Every row gives one point. The points of each table are mixes of a few directions, plus a little noise. Count the directions of each table, and those that both share. Where both have some left over, give the other angles between the two spaces (their principal angles), to ten degrees, smallest first.

First, 4 rows:
[[ 81 -57  23]
 [  3 -11 -24]
 [-56  57  41]
 [-28  10 -40]]
Second (6 x 3):
[[-92  -6  -5]
 [-24  -1  -1]
 [118   9   6]
 [-30  -2  -2]
 [ 77   6   4]
 [-49  -3  -3]]
Directions: first 2, second 1, shared 0; angles 40

First, 8 rows:
[[ 36  28  33  58  10   3   4 -37]
 [-51 -27 -22 -50 -15 -10 -35   3]
 [-53 -23 -16 -43 -16 -13 -46 -11]
 [115  62  54 118  33  23  76 -15]
 [ 26 -16 -45 -44   9  18  85 112]
 [ 24  14  13  27   6   4  13  -8]
 [-75 -22   1 -35 -23 -23 -92 -60]
 [-23 -16 -17 -32  -6  -4  -8  17]]
Second, 7 rows:
[[ 14   9  55  69  22   7  -6 -65]
 [ 33  51  -9  12 -30 -19 -38 -28]
 [-49   2 -68 -96 -57 -34 -77  17]
 [ 10 -50  66  70  77  47 101  11]
 [ 27  14 -70 -65 -25  -4  36  97]
 [-10  -4   4   0   0  -2 -11 -12]
 [-23 -21  21   9  13   5  -5 -21]]
Directions: first 2, second 3, shared 2

First:
[[-69  -5  -8 -40 -25  24 -41 -46  53 -30 -34  50]
 [-61   8 -19  -8 -14  29 -50  22  47 -37 -12  42]
 [ 58  -3  12  27  16 -18  25  15 -36  23  13 -39]
 [-45  18  18 -20  -9  43   9 -31 -14 -41  18   7]
 [ 26 -10 -23   4  12 -59  54  31 -11  65  20 -10]
 [-24  20 -41 -38 -10   1 -40  26   7 -28  -9  42]
 [ 16 -14  26  46  10   3  16   9   6  17   8 -30]
 [ 99 -15  34  29  19 -23  28 -27 -52  31  -4 -63]]
Second, 8 rows:
[[  12   -9  -15    1   12  -11    6   36  -17   30  -39  -17]
 [ -41    2   29   -5    1   -2   11   18   34   -1   34   22]
 [  61  -12   35  -38   23  -47  -54   -4    2    2   -7    6]
 [-121  -10  -86   55    2   67   37  -37   -8   -7   28  -28]
 [  13   -6  -49   51   -9   12  -44   27   27   -7  -28   -1]
 [  38   24  -33   17  -21  -15   33    7  -17    1   35    5]
 [  77   23   87  -41  -27  -16   -4    4    6  -17  -23   26]
 [ -38  -11   32  -41   20   13   14  -51  -26   -2    2  -15]]
Directions: first 5, second 6, shared 3; angles 70, 80

First:
[[ 16 -23   0 -10   9  36 -27  19  -5  15 -38  37  -5  -1  30 -15 -12  -3
  -10  31]
 [-17  11 -29  41   4 -24  16 -11 -29 -35  37 -50  26 -17 -43  14   6  12
   23 -39]
 [ 22 -14  19 -12  23  18 -31  33  38  42 -51  38  16 -11  11 -19  -2 -38
  -18  -2]
 [  1 -12   0  21  -6  13 -18  -3 -13  -3 -23  10   0  -3  15  -3  -4  10
    7  20]
 [ 14   3 -20 -80  70 -39  33 -24   6 -22  73 -42 -15 -13 -31   7  -4 -36
   -3 -10]
 [-24  39  31  24 -63 -16  26   7  34  21   2   1   3  27  -8   8  19  15
   -7 -38]
 [-32  19  -6  49 -84  26  18   1 -39 -19   4   5 -12  33  16   9   2  70
    6   4]
 [  0 -10 -13   9  -6  21  -6   4 -26 -11  -5   6  -3   2  11  -2  -7  18
    3  14]
 [  4   9  23 -24  33 -64  10 -42  39   1  26 -35  -3 -14 -22  13  12 -39
   11  -7]
 [  0  -3  17  26 -20  13 -19  11  11  19 -40  22   7   3  15  -6   3   3
   -2   6]
 [ 17 -18 -22 -44  40  17  -2   6 -18  -9  13   6 -12  -7   6  -7 -14 -10
   -8  19]]
Second:
[[  -4   -4  -10   10   -1    7    0   -1  -21   -8    6    1    8   -1
    -7    3   -1   17    2    2]
 [   4    2   17  -24    5  -11    3   -9   18   15    3   12   -3    6
    -1    1    5   -5  -10    7]
 [  -4  -11   31  -21   10   -8   -8  -15   -7   50    6   70   54    8
   -41   10   23   48  -32   17]
 [  -4   -3   -8    7   -1    6    0   -1  -18   -6    6    2    7   -1
    -6    3    0   16    1    2]
 [  -8   -7  -23   64  -12   25  -19   27  -30   -8  -24    0   35  -15
   -14   -4   -2   18   10  -24]
 [  -4   -6    8  -34    9   -8   10  -26  -21    9   31   27   10   11
   -17   11    8   37  -16   27]
 [  20   26    9   -1   -7  -13    2   30   92  -15  -44  -73  -76   -8
    65  -24  -19 -121   26  -35]
 [   0    4  -23   -2   -3    3   12   -5  -13  -37   16  -38  -36    1
    20   -1  -13  -10   17    4]]
Directions: first 5, second 3, shared 2; angles 80

First (8 x 32):
[[ 35 -23  54  -6 -57  54 -17  87 -15 -29  41  35 -85 -19 121   5  10 -10
   10   7  37   6  39  69  14  -1  -4  16  70 -15  19  22]
 [ 18   1 -15  17 -22   8 -19 -34  15  -5  53  39  10 -25  32 -10 -44   4
  -10  -2  13   0   5  26  44  13  -4  38 -17  12 -39   3]
 [-21  14 -30  -1  47 -31  21 -34  12  18 -45 -26  38  13 -82  -1  -1  -5
   -3  -6 -26   1 -26 -39 -15 -12  18 -20 -33   7   2  -8]
 [-18   4 -13   5 -12 -19 -15 -51 -10   5  22 -10  48   8 -13   0   2  32
   -7   5  -6 -13  -5 -36  -6  29 -38   5 -32   2 -21 -19]
 [ 26  -8  14   1  -8  26   2  41  10 -10   8  25 -48 -17  40  -2 -13 -24
    4  -3  15  10  11  46  22 -17  26  12  30  -1   7  18]
 [ -1   2  -1  -5  23  -2  16  20   6   4 -32  -9 -13   5 -24   1   6 -18
    5  -3  -7   6  -7   1  -8 -20  24 -14   9   0  17   6]
 [-20   1   3  -5  -4 -14  -4 -16 -17   4  -5 -24  27  16 -14   5  23  22
    0   5  -8 -10  -2 -35 -26  17 -29 -14 -12  -5   3 -14]
 [-20   8 -12  -5  33 -22  17 -11   0  12 -42 -29  23  17 -58   2  16  -2
    2  -3 -20   0 -16 -34 -25  -8   7 -24 -15   0  13  -7]]
Second (8 x 32):
[[  17   -7    1   35    0   34  -11  -37  -28   13   -7  -27   -3   -6
   -17   18  -18   -8   17   -7  -18   12  -25  -25  -11   26   26  -13
   -17   -3  -26   -1]
 [ -19    8   -1  -38    0  -37   12   40   31  -14    8   29    3    7
    18  -20   19    9  -19    7   19  -13   27   27   11  -28  -28   14
    18    4   28    1]
 [  12   -5    0   24    0   23   -7  -25  -19    9   -5  -18   -2   -4
   -11   13  -12   -5   12   -4  -12    8  -17  -17   -7   18   17   -9
   -11   -2  -18   -1]
 [  16   -7    1   33    0   32  -10  -35  -27   13   -7  -25   -3   -6
   -16   17  -17   -8   16   -6  -17   11  -24  -24  -10   25   24  -13
   -16   -3  -24   -1]
 [   8   -3    0   16    0   16   -5  -17  -13    6   -3  -12   -1   -3
    -8    8   -8   -4    8   -3   -8    6  -11  -11   -5   12   12   -6
    -8   -2  -12    0]
 [   2   -1    0    3    0    3   -1   -3   -3    1   -1   -2    0   -1
    -1    2   -2   -1    2   -1   -2    1   -2   -2   -1    2    2   -1
    -1    0   -2    0]
 [ -51   22   -2 -105    1 -101   33  111   85  -40   21   79    8   18
    49  -55   53   24  -51   20   53  -36   74   74   31  -78  -76   39
    50   10   76    3]
 [  15   -6    1   31    0   30  -10  -33  -25   12   -6  -24   -2   -5
   -15   16  -16   -7   15   -6  -16   11  -22  -22   -9   23   23  -12
   -15   -3  -23   -1]]
Directions: first 3, second 1, shared 0; angles 70

First, 9 rows:
[[   9  -33   11  -10  -10   55   47  -46    8    1   30   52    8   13
   -11  -26  -78  -11  -52   15   12   44  -14   -1    7    0   23  -21
   -23    1    5  -35]
 [ -37   26  -46    1   22   24   -5   45  -57   32    8  -26  -14  -12
    11   12  -30   14   51   13  -15   29   10   -6   13    6   -8  -22
   -26   30    4   -9]
 [  18   14   64   15  -32 -104  -58   20   71  -65  -43  -50   -2  -15
   -22   20  121  -11  -18  -20   10  -81   -3   22  -19   11   -7   48
    67  -18  -11   60]
 [  -4    2    7   21  -12   -3   13  -14   30  -28   -1    7    6   38
   -21  -13   -1    4  -20   -2   -3  -10  -22   15   10   28    7    6
    10  -15   13   14]
 [ -30   18  -47   29   12   39   31    0  -16    6   11    9    4   58
   -10  -16  -44   24   20    5  -22   21  -22    8   25   38    0  -16
   -21   -6   25   -1]
 [  16  -40   53  -49  -21   19   -1   -6   -8    2   26   13  -13  -84
    -3    7  -53  -39  -58   27   35   45   18  -10  -16  -39   27  -19
   -11   43  -26  -40]
 [  47  -15    1  -17   17  -23  -14  -30    5   29  -20   20   14   -8
    38    3   61    0   20  -31    4  -38   24  -23  -26  -48  -21   24
     9  -34  -14    0]
 [  23   -6  -14    0   14   -3    4  -26    4   19  -10   20   13   20
    21   -6   27    8   16  -21   -5  -21    6  -13   -9  -18  -14   12
     0  -29    0    0]
 [ -42   35  -28   11    9   -4  -20   58  -35    5   -2  -47  -18  -11
    -4   18   -4   12   43   13  -14   11    3    7   13   21   -6  -12
    -7   30    5   11]]
Second (9 x 32):
[[-11 -16  69  29  -1  -2  60   9  -7  50  85  41  37   2  -6   6 -25 -55
  -60  13  38  42 -20 -16  -6   1  -3 -29 -33  -2  27  -5]
 [ 14 -26 -25 -28 -17  28   7 -24   6 -28 -22   5  -8 -11  -2 -11 -39  24
    5  12 -15  16   2  -3  14 -17  15  -6   2  14  -7 -33]
 [ 29  -1  76 -31 -14 -10 -69 -27  35 -27  -5  11 -37 -42 -12  -3  13 -51
  -80  -8  41 -29  18  21 -50   9  18  29  24  -8 -52  24]
 [ -8   4 -82   3   9  12  17  13 -26   4 -30 -20   9  24  20   4  -1  59
   87  -1 -47   4   0 -19  33 -14 -18  -9  -8   4  20 -21]
 [  7  10  57 -35  -1 -20 -68  47 -34  35  26 -22 -29 -90  22  41  17 -48
   -9   8  31   5  37 -23 -45 -26 -17  -1 -11  27 -41   3]
 [-19  23 -22  12  12 -19 -13  18  -1 -13 -27 -31  -7   8  -8  -1  28  14
   22  -6  -9 -19   1  21   8  16   4  11  17   4   3  22]
 [ 16   8  12   9   7  -5 -14  -5  -2  29  17  20   7  19  20   8  24 -10
    7 -16   2 -17   3 -21 -20  -1 -28   8 -11 -31  -4  11]
 [-34  -9 -44  54   6  12 107 -19  17 -13   7  16  49  84 -31 -34 -29  34
    2   6 -21  24 -48  23  59  27  21 -20  -3  -8  66  -6]
 [  5   7 -38 -13  -1   2 -27 -13  12 -37 -51 -20 -20   6  -3 -10  11  32
   24  -7 -20 -25   6  16   7   5   9  18  23  -1 -13   5]]
Directions: first 4, second 5, shared 2; angles 30, 40

First, 10 rows:
[[  -1    4  -20   -8   11   26  -31  -57  -29  -55   47   14   23  -31
     3   40   -4    6  -26  -28   39    7   -7   23   -4   14   12   -6
   -16    6   16    4]
 [  -4   17  -42  -18   23   57  -63 -107  -62 -110   92   46   49  -64
    -3   72    5   14  -48  -55   76    2   -6   35   -3   36   24  -12
   -38    8   35    7]
 [   6  -28   20   12   -8  -30   22   21   32   42  -30  -65  -28   29
    27   -5  -36  -12    8   17  -21   32  -19   14  -14  -31   -6    5
    33    8  -21   -2]
 [  -8   36  -37  -20   17   54  -46  -62  -57  -86   67   86   48  -55
   -30   32   41   18  -26  -39   51  -33   18   -1   14   47   15  -10
   -49   -6   36    5]
 [   7  -32   28   16  -12  -42   34   41   45   63  -49  -77  -38   42
    29  -18  -39  -14   17   28  -36   33  -19    8  -14  -40  -11    8
    42    7  -28   -4]
 [   1   -3   29   11  -17  -38   47   87   42   81  -70  -13  -32   45
    -9  -63   12   -7   39   42  -59  -16   14  -38    9  -19  -19    9
    20  -11  -22   -6]
 [   4  -15   23   11  -12  -32   31   49   34   57  -46  -38  -28   34
    10  -30  -13   -9   21   27  -37    9   -4  -10   -3  -24  -11    7
    25    0  -20   -4]
 [  10  -52   25   20   -8  -42   22    2   42   44  -29 -118  -40   36
    55   17  -74  -19   -1   15  -15   68  -42   42  -32  -52   -4    7
    54   21  -31   -2]
 [  -7   40  -12  -12    2   24   -5   20  -23  -15    5   90   23  -17
   -46  -29   62   13   11   -2   -3  -57   37  -43   27   36   -1   -3
   -38  -19   19    0]
 [  -6   33  -14  -12    3   25  -10    5  -24  -22   13   75   23  -19
   -36  -16   48   12    4   -6    5  -44   28  -30   21   32    1   -3
   -33  -14   18    1]]
Second, 8 rows:
[[  -2   17   10   -1   -6   -5   17   49    9   29  -29   36   -3   13
   -25  -41   34    3   21   18  -26  -34   23  -37   15    8  -10    2
   -10  -14   -1   -3]
 [  -4   28   12   -1  -10   -8   29   76   13   47  -44   60   -5   21
   -40  -66   53    5   35   28  -45  -54   37  -60   26   14  -15    5
   -14  -21   -2   -4]
 [  -3   21    8   -2   -6   -7   20   55    9   33  -33   41   -3   14
   -30  -48   39    4   26   20  -31  -39   26  -43   18   10   -9    2
    -9  -15   -1   -4]
 [   1   -1    0    1    0    0    0    2    1    1   -1    0    0    1
     2   -1    0    0   -1    0    0    0    0   -2    1    1   -2    0
     0    1    1    0]
 [   8  -44  -19    4   18   13  -45 -121  -19  -73   72  -91    9  -31
    65  104  -85   -8  -57  -46   70   85  -58   93  -42  -20   23   -7
    22   34    2    6]
 [   2   -6   -3    0    3    2   -9  -23   -3  -13   14  -17    0   -6
    11   20  -14   -1  -10   -8   12   15  -12   18   -6   -4    4    0
     4    5    1    1]
 [   7  -43  -18    4   15   12  -43 -115  -19  -70   69  -88    7  -29
    62  101  -82   -6  -54  -43   66   81  -56   90  -41  -21   23   -6
    22   34    3    5]
 [  -5   28   12   -1  -12   -8   30   78   12   48  -47   59   -5   20
   -43  -67   55    6   37   28  -46  -54   38  -59   27   13  -15    3
   -14  -22   -2   -4]]
Directions: first 2, second 1, shared 1
